Each wall is flat, endless, passes through zero and stands at right angles to its row. A trip goes straight from one point to another. Which walls does it cross, in order?

Walls:
(1): [ 0.12 -0.18]
(2): [0.75 0.29]
(3): [-0.70 -0.05]
(4): [0.34 0.12]
Trips:
[-0.01 -0.48] to [-0.52 -0.16] => 1
[ 0.08 -0.30] to [-0.12 -0.05] => 3, 1
[ 0.51 -0.27] to [ 0.27 -0.10] => none
[-0.16  0.18] to [0.01 0.23] => 2, 4, 3

Walls:
(1): [ 0.21  0.28 -0.64 -0.20 -0.09  0.67  0.19 -0.04]
(2): [ 0.21 -0.15 -0.56  0.13  0.23 -0.24  0.13 -0.25]
(3): [ 0.35  0.03  0.05  0.13  0.24  0.17 -0.14 -0.43]
Trips:
[ 0.27  0.40  0.05 -0.07  0.16 -0.19  0.57  0.18] to [ 0.10 -0.31 -0.24  0.10  0.09 -0.46  0.17  0.01] => 1
[ 0.51  0.33  0.11 -0.17  0.08 -0.12  0.11 -0.17] to [-0.07 -0.14 -0.06  0.15 -0.03  0.62 -0.13  0.04] => 2
[-0.40 -0.43  0.00  0.41  0.81 -0.15  0.68 -0.33] to [-0.03  0.25  0.36  0.20  0.05  0.18 -0.19 -0.14] => 2
[-0.13 -0.23 -0.81  0.80 -0.17 -0.50 -0.38  0.18] to [-0.29 -0.35 -0.41 -0.05  0.39  0.01  0.04  0.03] => 1
[ 0.29  0.18 -0.14  0.29 -0.19  0.27  0.17  0.02] to [ 0.68 -0.42  0.46 -0.03  0.56  0.22 -0.04 -0.33] => 1

Walls:
(1): [-0.12  0.13 -0.59 -0.07  0.32  0.38 -0.81  0.27 -0.12 -0.25 -0.29  0.26
 -0.03 -0.17  0.20  0.43  0.28 -0.66]
(2): [ 0.17 -0.01 -0.21 -0.10  0.12  0.48 -0.27 -0.07 -0.50 -0.34 -0.27 -0.21
  0.13 -0.15 -0.09  0.12  0.17 -0.26]
(3): [-0.21  0.28  0.07  0.07 -0.68  0.27 -0.03  0.34  0.30 -0.19  0.02  0.43
  0.61  0.07  0.29 -0.07  0.63  0.75]
(4): [ 0.00 -0.43 -0.53 -0.01  0.16  0.47 -0.17 -0.42 -0.44  0.35 -0.36  0.43
  0.49 -0.05  0.31  0.06 -0.44  0.48]
Trips:
[-0.24 -0.22 -0.25 -0.24 -0.35  0.33 -0.34  0.07  0.13 -0.07  0.48  0.18
  0.35 -0.35 -0.17 -0.67  0.05  0.01] to [-0.19 -0.22 -0.66 -0.26 -0.16 -0.13  0.01  0.30 -0.26  0.36  0.21  0.26
  0.28  0.17 -0.35 -0.20  0.21  0.23] => 2
[ 0.17  0.21 -0.30 -0.39 -0.13 -0.11  0.55  0.11 -0.14  0.61 -0.06  0.13
 -0.13 -0.18  0.04  0.09  0.05 -0.21] to [-0.06  0.19  0.18  0.41  0.30 -0.23  0.01  0.35 -0.46  0.06 -0.05 -0.37
  0.51 -0.62 -0.18  0.55  0.16  0.17] => 2, 1, 4, 3
